Each row of a before or after table is a point. One or more steps were done to the points. Then noise was added and the rows were shuffled. The steps act on columns, c1 being the first. What was done? A step turns or swaps two columns, mirrors them in a line or flattens them onto one, adds a multiple of one to another, or multiplies or shifts one. Angles are multiples of 10 degrees, from the lower column toward the higher: turns from -170 to 170, lines from 10 to 170 but not 90. Use the fewest steps. Two steps may share a column if one is a turn and the other turns, adds or multiplies; they go together, in the order done. Otherwise the lowest column goes first.

Before:
[[ 0.1  1.3  0.2]
 [ 3.9  5.2  1.1]
 [ 1.7 -0.3  2.5]
 [-3.9 -1.7  0.6]
 [ 3.6  3.0  5.5]
 [ 1.4 -0.5  3.1]
 [ 0.0  1.4  1.3]
 [ 2.8 -0.9 -1.4]
 [ 2.2 -2.9 -1.7]
 [ 1.9 -3.1  1.8]
 [-1.2  3.8  6.3]]
After, 11 rows:
[[ 5.5 -1.8 -2.9]
 [ 4.8  1.9 -3.1]
 [ 8.9  5.6  2.9]
 [-3.1  6.2  3.9]
 [ 6.8 -1.3 -0.8]
 [ 3.5  3.1 -0.3]
 [ 9.8  1.1  5.3]
 [ 0.4  0.1  1.3]
 [-9.7  0.6 -1.6]
 [ 4.3  2.3 -0.3]
 [ 0.0  1.2  1.5]]
Steps: multiply c1 by 2.5; swap c2 and c3

Before (12 x 8):
[[-2.3 -0.6  5.4  4.9  6.4 -2.8  0.2  5.6]
 [ 3.4 -5.4 -0.9 -6.5 -1.2  5.6 -5.0  2.8]
 [-4.6  1.5 -1.6 -2.5 -3.8 -3.3  1.3 -1.0]
 [ 4.5  3.7  0.7 -3.1 -0.1  0.1  4.9 -2.9]
 [-1.7 -0.3 -4.3  4.1 -4.2  2.7  3.4 -3.6]
 [ 0.2 -0.1 -1.7  2.7 -4.2  2.4 -2.3  0.5]
 [-3.2 -5.2  5.9 -2.3  1.0  1.1 -1.0 -1.8]
 [-2.9  3.7  4.6 -5.5 -5.0  7.0 -4.0  4.2]
 [ 2.6 -5.6  5.2  3.1 -0.4  2.4  1.9  4.0]
 [-4.7  4.6  1.4 -2.7 -0.8 -0.5 -3.5  0.4]
 [-6.9  4.0  4.4 -0.3  3.9  0.5  0.2  5.5]
 [ 0.7 -0.7  3.6 -2.3  4.3 -1.2  3.0  2.2]]
After:
[[ 3.5 -5.4 -1.0 -6.6  1.9  2.9 -5.1 -2.2]
 [-2.2 -0.8  5.3  5.2 -3.9 -8.3  0.5 -7.5]
 [-3.3 -5.4  5.7 -2.3 -1.4  2.8 -1.1  1.4]
 [-4.6  1.5 -1.7 -2.5  3.2 -2.4  1.4  2.4]
 [-3.0  3.8  4.8 -5.3  6.1  2.8 -3.9 -2.1]
 [ 0.5 -0.6  3.5 -2.4 -3.5 -3.4  3.0 -3.5]
 [ 2.7 -5.6  5.2  2.9  1.8 -1.7  2.1 -3.7]
 [ 4.4  3.7  0.7 -3.2 -0.9  3.0  4.8  2.7]
 [-7.0  3.8  4.3  0.0 -1.8 -5.1  0.3 -6.3]
 [-4.6  4.6  1.3 -2.8  1.0 -0.8 -3.7 -0.1]
 [ 0.3 -0.1 -1.6  2.8  4.2  1.8 -2.2  0.8]
 [-1.7 -0.4 -4.4  4.2  2.8  6.2  3.3  4.7]]
Steps: add -1 times c8 to c6; turn c5 and c8 by -160 degrees

Before:
[[  1.2   4.4  -2.3  -0.5  -1.1   2.0  -6.4   1.4  -1.2   0.6  -1.6   1.5
    0.5   2.5]
 [  0.6  -6.5  -3.7  -2.9   4.9   2.2  -7.1   0.9  -1.5   0.5  -0.1   1.2
    1.2  -0.9]
 [ -5.5   3.1  -4.6  -1.6  -3.9   2.1  -0.8   1.0  -3.7  -0.4   1.9  -2.8
    1.1   3.7]
 [ -6.4   4.5 -12.1  -9.8   1.2   1.0  -4.3   0.4  -2.7  -0.3  -0.1  -6.5
   -4.5 -11.7]
 [  1.9   3.3  -2.9   1.0  -1.8   3.2   1.2   2.8   1.1  -1.7   7.1   2.2
    2.4   4.3]
 [  2.8   4.4  -2.1   0.1  -3.9  -8.0   0.7   2.3  -0.9   0.5   2.9  -0.2
    0.8   4.0]
 [ -2.7   4.7  -1.8  -7.3   7.9   2.7   1.5   0.3  -3.6   0.4   1.1   1.2
    1.6   1.9]
 [  3.1   0.5  -6.1  -1.4   2.2   2.8   0.5   1.4   5.9  -2.5   3.2  -4.1
    2.3   4.0]
 [ -0.9   3.6  -1.9  -0.5   0.5  -4.9   0.8  -2.5   1.8  -0.3  -0.9  -0.3
    2.9  -4.6]
 [  2.9   2.7  -7.4   0.4   3.7   2.6   0.3  -4.6  -3.5  -2.0   6.4  -2.6
   -3.1   4.3]]
After:
[[ -2.8   3.7   7.9  -7.3  -1.8   2.7  -0.9  -2.7  -0.9   0.4   1.0   1.1
    1.6   2.0]
 [  0.5  -4.5   4.9  -3.1  -3.6   2.3  -4.8   5.0  -3.9   0.4  -0.3   1.4
    1.2  -0.9]
 [  2.9  -0.9   3.7   0.2  -7.4   2.7  -1.6  -5.4  -1.4  -1.9   6.4  -2.7
   -3.0   4.4]
 [ -0.9   1.3   0.5  -0.5  -1.9  -4.9   1.5  -4.3   1.1  -0.3  -0.8  -0.3
    2.6  -4.6]
 [  3.2   1.4   2.1  -1.4  -6.1   2.8   3.0   0.7   2.6  -2.4   3.4  -4.3
    2.3   4.0]
 [  1.2   4.2  -1.2  -0.6  -2.3   2.2  -4.3  -1.6  -3.7   0.7  -1.6   1.6
    0.5   2.5]
 [  2.8   4.9  -3.8   0.2  -2.1  -8.0   0.0  -1.2  -0.1   0.2   2.9  -0.2
    0.8   3.8]
 [ -5.6   2.8  -3.9  -1.6  -4.8   2.1  -2.2  -1.2  -1.9  -0.7   1.9  -2.8
    1.0   3.7]
 [ -6.4   3.6   1.0  -9.9 -12.1   1.1  -3.8  -2.5  -3.3  -0.3  -0.1  -6.5
   -4.5 -11.6]
 [  1.9   4.4  -1.6   1.0  -2.9   3.3   1.3  -0.1   1.0  -1.6   7.0   2.3
    2.4   4.4]]
Steps: turn c2 and c8 by -40 degrees; swap c3 and c5; flatten c7 and c9 onto the line at 40 degrees
